Each wall is flat, endless, passes through zero and stands at right angles to its row. A trip goes straight from one point to another. List the walls that it crosses, first one first.

Walls:
(1): [2.1,-4.5,6.6]
(2): [-0.3,-3.3,0.8]
(3): [-2.4,-3.3,3.2]
(4): [1.1,5.0,-1.8]
(5): [1.6,8.3,6.8]
Trips:
[7.5,-8.5,-2.5] to [1.0,2.9,2.7] => 3, 5, 4, 2
[5.0,-2.7,-2.9] to [0.4,-7.1,-2.4] => 3
[-0.8,-3.2,-5.2] to [-2.5,-3.6,2.7] => 3, 1
[-5.2,-0.7,-0.9] to [-6.3,-1.5,2.0] => 1
[-3.8,1.2,-0.9] to [-2.2,5.0,-1.2] => 5, 3

Walls:
(1): [-6.0,-1.4,-6.2,-1.4,-4.5,-1.8,5.7,0.7,4.2,-0.9,0.8]
(2): [1.5,6.1,3.0,2.3,-2.2,1.2,3.2,2.7,-6.4,6.6,-3.5]
(3): [-0.5,1.9,-0.9,2.0,-0.8,6.8,3.3,2.2,2.9,-3.0,1.1]
(4): [-1.3,3.5,2.2,-3.1,5.4,8.0,-1.7,-2.7,1.3,0.1,5.6]
(5): [-9.7,-2.4,-1.1,1.4,0.9,-0.4,-3.6,-5.1,3.9,4.5,0.4]
(6): [4.9,-7.0,7.5,1.8,6.9,0.9,3.2,-6.4,-7.2,-4.8,-7.7]
(7): [-2.4,3.4,4.7,-0.8,8.2,0.0,-1.5,3.9,1.7,-0.4,0.1]
Trips:
[-0.3,7.6,-1.8,3.3,2.9,3.7,3.5,3.1,-2.4,1.3,1.5] to [-3.8,7.9,-2.4,-4.0,-1.4,-3.4,7.2,6.8,0.9,-10.4,-7.9] => 1, 4
[4.5,5.5,-3.3,-4.0,-2.7,-4.3,-5.3,-2.7,3.1,1.8,6.8] to [-5.3,1.2,-0.5,-4.4,7.4,0.9,2.1,-1.4,-0.4,3.0,-3.1] => 5, 7, 1, 2, 6
[3.3,1.2,-3.0,1.2,4.1,5.6,-9.5,4.6,-7.6,-3.3,-4.6] to [-7.2,1.3,6.0,-3.5,-3.4,-2.0,-2.2,-0.9,-8.8,-2.0,2.9] => 3, 5

Walls:
(1): [2.0,1.8,3.7,-9.8,7.9,1.1,0.4,0.2,2.5,-3.2,-1.0,2.8,1.8,0.4,1.8,0.7,7.0,-2.8,-0.9,-7.3,-2.5,-4.3,1.5,1.8,1.5,3.5,-8.1,-3.9,0.9,1.0,-3.5,-4.2]
(2): [1.0,0.5,1.1,10.4,4.7,-0.8,2.1,-3.3,0.0,0.6,-0.6,-3.4,3.5,1.0,-1.4,3.9,-1.6,-5.1,-3.9,5.8,2.7,-7.7,8.9,-3.0,-1.4,-2.2,-3.9,9.0,1.8,-3.0,1.7,-6.8]
(3): [2.3,-3.9,5.2,0.4,3.1,-3.7,-3.6,2.8,-0.1,-7.3,3.6,4.3,2.1,-7.1,2.7,-1.6,4.1,-5.1,-1.2,5.6,-4.0,-0.8,-2.9,-1.6,-0.3,-2.2,-2.9,0.7,-3.7,-4.2,-0.1,-2.8]
(4): [1.0,-0.5,2.8,-1.3,2.3,4.3,2.3,1.0,-2.7,1.3,7.1,-5.5,-16.0,-4.1,-0.6,0.5,-2.8,-5.4,-0.7,-0.5,-1.4,2.3,-5.4,4.3,-2.9,-0.4,1.2,0.2,0.6,-1.3,1.6,-4.4]
(5): [2.3,5.7,-1.0,7.3,9.0,-0.5,0.6,-0.1,-2.9,3.0,4.1,-9.1,-2.6,-4.9,5.4,2.2,2.7,4.1,7.0,4.3,1.8,-0.1,5.9,-2.0,1.9,-3.3,-1.2,4.3,0.5,-0.9,3.0,-6.7]
Trips:
[0.7,-0.6,7.7,-0.9,-2.4,-5.6,-9.6,-1.5,-2.5,0.7,1.3,1.7,-7.7,1.4,-3.2,-7.0,-1.2,2.4,-4.0,-3.3,5.6,0.4,0.6,-4.8,-1.5,4.2,-4.0,-4.8,1.7,-3.2,1.0,3.2] to [-1.7,-1.8,-1.2,1.3,-2.0,-6.1,-4.9,-6.7,-6.0,-4.3,-0.9,-5.5,0.2,5.1,2.9,0.9,3.2,3.2,7.0,-0.6,-1.7,4.4,1.1,2.7,3.3,1.4,-3.4,-1.6,5.2,4.3,-0.7,5.8] => 3, 4, 1, 5
[-4.7,-1.1,7.1,-1.6,0.9,6.4,0.3,4.6,3.4,1.7,-1.8,-2.6,-0.1,0.1,3.1,-3.6,1.9,-2.5,-1.6,-3.0,-4.4,4.0,-8.9,-2.9,11.8,9.8,1.8,-0.7,0.8,-3.4,7.2,0.1] to [-3.3,-0.6,0.9,1.8,-6.4,0.7,-1.0,-4.8,9.0,-0.5,-5.4,0.9,2.3,1.0,-2.2,3.2,-3.5,-2.0,4.3,-6.9,1.6,-5.1,-1.1,-3.3,4.8,3.4,1.5,6.4,-1.5,-2.8,-5.5,0.3] => 3, 4, 2, 1
[-0.3,1.9,1.1,-1.3,4.2,-0.6,-5.8,-4.0,-8.4,3.3,4.0,5.6,0.4,-9.2,-0.9,9.1,1.5,2.7,1.6,-2.5,5.0,10.4,-2.4,6.2,-5.3,-5.5,-0.2,1.9,-0.4,3.5,4.3,-0.3] to [1.3,-3.6,-3.4,0.9,-4.3,10.4,8.8,-0.3,5.0,-2.1,0.5,0.6,1.6,-0.8,-8.9,-2.8,-0.2,-4.1,-0.1,4.1,1.3,-1.4,0.2,5.7,-0.3,3.0,-0.9,-1.1,-5.3,1.3,-3.4,-4.8] => 5, 3, 2, 1
[8.6,-1.5,2.7,-1.8,-6.3,1.7,-6.5,2.3,8.3,-4.2,2.8,-3.1,4.5,-5.2,-0.2,4.0,2.6,-3.5,-3.4,-9.8,1.6,1.8,3.4,7.7,-1.8,1.4,-10.6,-3.8,2.9,-3.9,-4.7,-0.8] to [7.7,1.8,-5.8,-2.6,4.8,3.4,5.3,-0.4,2.1,3.2,-3.4,-5.3,-2.9,-3.6,-4.0,-0.9,-1.5,-7.4,-4.5,2.5,3.4,2.2,-0.5,-2.7,2.2,-4.6,-0.7,-8.4,0.4,-3.1,5.8,4.1] => 4, 3, 2, 5, 1
[5.4,6.4,-2.9,5.3,1.7,-2.5,3.4,-3.6,-3.4,7.0,-1.5,1.1,1.3,-3.7,-0.5,-8.6,-0.1,0.2,-0.7,-0.6,3.4,-0.3,0.6,-6.0,5.2,-5.9,1.3,0.3,0.9,-4.4,-2.2,6.7] to [-4.3,4.4,-2.4,1.0,1.9,-2.8,-4.7,-0.4,-1.6,5.5,1.1,10.2,0.7,0.9,4.9,-1.6,1.6,1.3,2.1,1.8,-3.6,-0.3,1.6,-10.3,5.8,1.8,-0.8,-2.9,-1.1,3.3,2.2,1.8] => 2, 3, 1
[-0.7,-8.1,1.3,2.0,2.2,7.8,5.5,-0.5,-2.2,-3.2,-4.0,1.1,2.2,-3.9,-5.0,-1.7,7.1,-1.5,2.1,0.6,-3.4,0.4,7.1,0.6,-1.3,9.8,-2.7,3.4,-5.9,2.7,-0.1,-4.5] to [-0.3,-1.0,3.1,0.8,-1.1,0.9,-1.4,1.7,-1.3,-6.1,-0.6,-2.2,2.2,5.8,0.0,-0.1,4.7,4.9,-1.4,5.8,-1.7,-1.3,-4.4,1.1,-1.5,-0.3,-2.4,-4.6,-1.5,1.2,1.8,-3.3] => 5, 2
[-11.9,1.2,7.3,5.7,4.4,-3.8,7.3,-0.2,0.8,2.3,-4.0,4.2,2.3,-0.7,-6.1,0.3,4.1,2.5,-2.5,-0.8,-3.1,-2.7,4.4,1.0,3.9,2.0,3.5,4.6,-3.5,-3.9,1.7,-4.8] to [-0.6,-2.5,-4.2,-5.7,2.2,-0.5,-12.2,1.7,0.0,-1.8,-5.0,3.2,1.6,-3.7,9.8,-0.7,-2.4,3.8,-3.0,3.4,0.0,-4.2,6.2,2.0,2.5,-4.6,-3.4,0.3,-2.3,0.6,-0.5,6.1] => 5, 2

Walls:
(1): [2.2,-8.0,-3.0,1.1,7.5,0.8,0.0,-6.7,-3.1,-3.8,-2.8,-4.1,0.7,0.0,-11.0,-5.1,-0.2,-0.7,-2.5,-1.8,-9.1,-0.9,-0.5,0.2,-10.5,-0.7,1.2,2.0,6.1,0.8,2.1,0.6,-4.5,2.4,-1.2,-9.1,-0.8,0.6,0.1,0.2,4.4,1.5,-0.9,-0.5,5.0,-0.4,-0.2,-0.3]
(2): [-5.0,-3.0,6.0,-0.8,-5.8,0.7,-5.5,2.5,-5.1,2.7,11.6,5.0,-5.5,9.2,-5.1,1.9,-4.3,1.1,2.1,3.4,2.3,-1.5,4.0,4.1,0.2,5.6,-4.8,2.8,-1.9,3.5,2.0,3.0,-6.1,-3.8,-0.7,-3.0,-2.7,-5.2,-7.2,2.8,2.8,5.9,4.2,1.0,0.7,0.5,4.8,-4.4]
(3): [1.5,1.0,10.7,-3.0,4.0,-3.2,-9.8,-5.7,0.1,6.1,2.2,0.4,-4.2,-4.4,4.8,-0.8,-8.7,-5.5,8.5,-6.6,1.7,-4.1,-4.1,-7.3,-0.8,0.4,-1.6,-8.6,-3.1,3.4,0.7,0.4,0.3,5.8,1.4,-4.4,2.7,5.3,4.3,-1.0,5.0,-2.8,5.3,0.4,0.5,-7.0,-2.3,0.4]
(4): [2.0,-5.6,-1.9,8.3,4.5,3.8,-3.1,-1.1,1.7,0.1,-5.7,-5.6,3.3,9.2,-6.0,5.2,3.3,-1.4,3.5,-10.8,-3.3,1.9,2.7,-2.1,5.3,3.2,4.3,-2.4,-5.0,-0.4,-2.2,-1.8,-0.2,7.6,-6.3,4.3,-0.8,-0.7,4.4,0.7,3.1,0.6,-4.7,-3.4,9.6,2.7,5.2,-2.3]
(5): [3.6,2.1,1.2,-2.4,-4.8,1.8,0.4,8.0,-0.8,-0.1,0.8,3.8,-2.6,-1.4,7.7,3.2,-3.1,-3.5,0.5,11.4,2.3,9.1,1.3,8.1,0.1,1.3,-2.9,-5.3,0.2,-2.9,-0.8,3.1,3.7,-0.3,-0.7,-5.0,1.8,-4.8,4.4,-4.3,-2.9,1.6,-2.4,0.3,-5.0,-0.4,1.6,-2.7]
(6): [-0.1,-3.1,-2.0,8.1,-6.6,1.4,-0.3,1.3,7.4,7.9,1.0,-3.7,-2.5,-6.5,1.6,-3.5,-7.3,3.8,0.3,0.4,-1.1,-6.0,-0.5,-0.2,3.3,-2.2,4.8,1.2,-4.2,-8.2,0.1,2.7,2.9,1.7,3.6,-8.3,-6.8,1.4,1.6,7.7,-4.3,0.5,2.0,1.2,-2.4,6.0,-1.7,2.3]
(7): [-0.5,4.6,-1.0,2.8,3.9,4.7,-4.7,-3.2,5.0,-4.0,5.5,0.2,5.3,3.6,1.6,6.9,-3.8,-0.7,2.4,-0.7,-1.0,-4.7,1.6,-2.3,-3.8,-6.3,1.4,-0.1,-5.3,0.3,-6.6,3.1,-5.0,2.4,1.0,-7.4,-0.4,7.0,0.1,-7.3,-4.2,2.8,1.2,-2.4,-3.5,-1.4,10.4,-6.0]
(8): [-1.8,5.6,-6.4,1.6,3.0,-0.6,0.7,-5.8,-3.0,1.6,0.3,6.5,1.9,3.8,2.8,2.9,-0.6,4.3,6.5,1.5,2.0,4.7,-5.1,-0.8,2.3,-1.4,3.9,9.9,-1.9,-1.3,4.4,-2.9,2.0,0.9,6.4,-5.1,-1.7,3.5,2.8,1.3,-1.9,0.3,7.2,-0.2,-1.1,-3.3,6.1,-1.5]
Trips:
[8.3,-3.1,0.7,0.3,-5.7,3.2,1.2,-1.4,-0.2,3.4,3.6,2.6,-3.5,-1.4,-5.5,-6.8,1.6,-2.3,-5.0,2.3,-8.2,-3.4,-1.9,1.6,2.4,3.5,-3.1,-5.5,2.0,1.9,-1.6,-0.6,-2.0,4.0,0.6,1.1,-4.6,-1.3,-0.4,2.4,1.6,-0.7,1.1,1.9,-1.5,5.6,0.0,1.7] to [-4.7,0.1,-1.1,5.9,4.7,1.5,-6.2,7.3,5.9,-5.1,-6.3,0.5,4.6,-0.6,3.6,-6.8,2.5,-2.5,10.3,-0.1,-2.3,-2.4,0.8,4.0,0.7,3.1,-0.5,-5.2,1.2,-2.8,-2.1,-5.8,-1.8,-5.2,-0.1,2.0,6.3,-10.5,1.1,2.3,5.0,1.1,-4.3,2.0,-4.5,3.4,-2.7,-4.6] => 5, 4, 2, 1, 6
[1.9,-1.6,-1.4,9.3,-3.7,0.6,0.7,-6.4,-5.2,-4.0,0.6,6.1,0.7,5.2,1.3,4.8,1.1,-0.1,-3.6,2.9,-2.1,0.7,5.5,1.6,5.9,3.3,-6.7,1.9,1.6,0.8,-5.4,2.4,-10.7,-3.3,5.2,0.8,-4.0,-0.2,2.8,-7.6,3.7,-1.9,4.5,3.2,-8.4,0.7,3.1,-5.9] to [1.6,-4.8,-0.8,6.4,-1.5,4.8,-1.4,-0.6,-0.8,0.2,0.8,14.4,4.9,-1.4,-2.7,-3.0,4.1,1.9,-1.6,-5.8,2.6,-2.3,6.1,-4.1,5.5,1.1,2.5,-3.7,-2.4,-1.1,4.0,-0.2,-1.6,1.7,5.1,-1.1,0.4,-2.7,1.7,3.7,-5.4,4.2,0.7,4.2,-1.6,6.6,0.3,3.0] => 4, 6, 5, 7
[5.5,-4.2,6.9,0.3,-0.1,-4.2,-6.2,-8.4,-2.3,-7.1,3.3,1.2,0.2,-3.9,-2.2,-1.6,4.5,-1.6,5.2,5.1,-5.1,-3.7,2.1,-0.8,1.8,-6.0,-0.7,-1.7,-5.3,1.8,4.2,3.4,5.8,0.9,1.3,1.2,6.8,-4.4,-1.4,-0.1,-7.0,6.1,2.8,6.5,-4.3,4.9,2.9,-4.9] to [4.3,2.8,-2.5,-7.2,-5.3,-3.1,3.8,-3.4,0.2,-2.8,4.3,-7.7,-2.4,3.8,-2.1,3.0,-6.0,2.5,-3.5,11.2,0.5,3.7,-0.2,4.4,3.7,-8.4,-2.9,-3.4,-0.5,-6.6,2.6,-4.4,-0.7,1.6,-6.1,1.4,3.6,2.5,0.2,-2.8,7.7,3.7,-4.0,-0.1,-2.6,0.3,3.5,6.8] => 1, 3, 7
[-8.8,3.0,-0.8,1.3,-1.0,-7.7,5.7,-5.7,2.8,-1.2,6.1,-2.8,-2.9,-1.5,0.5,-8.4,-4.0,4.6,-2.1,-0.5,11.0,-5.9,3.5,-4.5,-7.5,0.5,3.2,2.6,6.0,8.3,-4.8,7.2,0.6,-1.3,0.2,1.2,0.2,-0.7,-5.6,-5.3,7.3,-0.5,0.4,5.9,-2.8,-1.1,3.5,-5.7] to [2.0,-0.1,-1.1,0.3,-2.6,-5.7,2.6,-0.2,-3.7,3.8,-9.7,0.6,4.3,2.4,2.2,-7.8,-2.1,-7.8,-6.6,4.2,-6.5,2.6,7.7,-3.2,-3.5,-2.8,-5.8,-7.7,0.6,6.0,-2.7,-0.4,-0.9,4.1,7.9,-3.4,4.9,-1.6,-10.8,-5.0,0.1,-3.5,0.9,-0.9,5.9,-1.9,-4.6,-5.8] => 7, 2, 5
[-0.7,0.6,2.7,-5.7,-7.0,-4.7,-4.6,0.5,-8.0,4.3,-2.4,3.2,-0.8,-8.5,1.8,-5.7,0.8,2.2,-4.4,2.8,2.4,2.4,-6.6,-7.2,-3.3,2.8,-1.0,3.0,8.5,-1.8,-5.4,4.3,-1.3,-0.5,-4.4,1.9,-4.2,7.2,-4.5,-2.0,2.6,1.7,-2.2,-4.9,4.3,-6.2,-1.8,-3.8] to [3.3,5.2,-3.8,4.6,-1.4,-3.5,2.3,-2.2,6.7,1.5,-1.1,1.7,2.8,3.2,-7.5,-3.3,3.3,0.6,0.5,1.0,-2.9,14.6,-3.8,-3.1,-7.4,-0.2,5.2,-1.5,-2.3,-8.4,1.3,3.6,-0.4,-3.6,6.3,-3.0,-2.0,-2.4,1.8,4.8,-6.3,6.5,3.5,-2.7,4.5,-0.8,1.8,1.7] => 2, 8, 5, 3, 6, 4, 7
